Each row of a before or after table is a point. One or more steps were done to the points. Then noise was added and the rows were shuffled. The steps act on columns, c1 being the first. Name the steps. A step turns or swaps two columns, mirrors them in a line or flattens them onto one, adds a multiple of one to another, or multiplies or shifts one. Angles are multiples of 10 degrees, from the lower column toward the higher: turns from -170 to 170, lines from 10 to 170 but not 90. Use the fewest steps. Two steps may share a column if one is a turn and the other turns, adds or multiplies; they go together, in the order done. Otherwise the lowest column goes first.

Before, 12 rows:
[[ 60   7]
 [  3 -19]
 [-12   3]
 [ -6  -5]
 [ -6  -4]
 [-12 -21]
 [-10   2]
 [ -8   4]
 [-15   6]
 [-12  -2]
 [-16   3]
 [ -7  -2]]
After (12 x 2):
[[  3 -19]
 [  8  62]
 [  2 -14]
 [  0  -9]
 [ -4 -12]
 [-21 -11]
 [  3  -7]
 [ -4  -6]
 [  4 -14]
 [ -1 -10]
 [ -3  -3]
 [-18   6]]
Steps: swap c1 and c2

Before, 14 rows:
[[ 19  -8  28  -7  -2  41 -16  56]
 [ 27  23  -5 -10   9   3  15  -1]
 [ -8 -24  -7   1  19  49   1  25]
 [ 10  -8 -35   2  14  16   0  13]
 [ 19  11  -1 -11 -19   2  23   4]
 [ 30  18  18  -2   8  10   1  -5]
 [ -2  27   3   1   1   7 -12   2]
 [ 23  -5   7   0 -23   0   9 -17]
 [ 14  12  12   5  -3   1  23   8]
 [ 11  11 -14   8  -1  18   6  -3]
 [ -4 -19 -17  25  18  28   4  29]
 [ 10  14  13  -3   4 -26 -11 -13]
 [ 18  20  17  12 -12  -7 -12  -9]
 [ -2  -8   2  -5  -3  14   4   1]]
After:
[[ 19  19  14  32  10  -6 -10 -18]
 [ 23  -5   6   8   9   2   9  -7]
 [ 17  11  -1   1  11   1  22 -16]
 [ 12  12  17  19  19 -26  -6 -26]
 [ 13  12  14   8  20   4  22  -5]
 [ -2  -7   2 -12  -5  15  -1   8]
 [ 11  -9 -35 -16  28  18  -3  20]
 [ 32  18  19  20  52   8  -3 -27]
 [ -3  28   3  23  -2   5 -13 -26]
 [ -5 -24  -7 -36   8  51 -13  47]
 [ 20  -6  28 -50  28  42 -31  46]
 [ 11  10 -10  16  15  20  -1 -12]
 [ 30  25  -4  14  50   2  14 -33]
 [ -3 -18 -16 -18  11  29  -2  62]]
Steps: add 1.5 times c1 to c5; add -1.5 times c2 to c8; turn c4 and c8 by 40 degrees; add -0.3 times c6 to c7

Before (11 x 12):
[[-12 -25  18   3   2   5  26  -5  14 -12   9  16]
 [-23  26  30 -18  -1  15   9 -23  -6   5 -11  38]
 [ 16  -8   0  13   5   5  -7 -30  -6   2   8  15]
 [-17   0   6  16  20  21  20  -7 -23  -3 -20  -2]
 [  7  -1  -9   4   4 -14   8   8 -23   7   2  44]
 [ -5 -12 -31   4  -7  13  -6   4  -9   5 -27  13]
 [-16  20   1  14  -7  19   9   3   9 -16   3   8]
 [ 10  30   3   5   8   5  -9 -29  10 -45 -17  22]
 [  9 -16  20  -5 -18 -25  26 -54 -46  29  -7  -3]
 [-23 -17  17  20 -22  14 -25  25  10  -2 -28  10]
 [  9 -16  27   2  -7 -27   8 -21  21  29  -9   1]]
After:
[[-15  19  -2  15   4   1  11   4   9 -20 -20   9]
 [-23 -13  -8  17  30 -30  -7  25  15   4  -9   7]
 [-13 -27 -21   4   5   9  23  -4  18  -4  -3   2]
 [-24  27 -41 -21  17 -13  -5 -23  -6  -2 -18  16]
 [  8 -15 -16   2  20  -3  -5 -21  26  33  26  -7]
 [  3  -1 -15   6  -9   6  17   6 -29   9  14  40]
 [-19   1 -12  14 -15 -24  17  -4 -27  -5 -18  -8]
 [ 12  30 -19   3  -5 -15 -32 -27  14 -54  -2  17]
 [  5 -17  -5  -7  29  -4 -12 -50 -60  31  24  -8]
 [ 17  -9  -8  12  -4   5 -27 -29  -9   4  -6  11]
 [ -7  -8  20   4 -10 -28  -3   3 -10   8  -8  31]]
Steps: add -0.3 times c2 to c10; turn c3 and c5 by 150 degrees; turn c3 and c12 by 30 degrees; turn c6 and c11 by -100 degrees; add 0.7 times c8 to c7; multiply c9 by 1.3
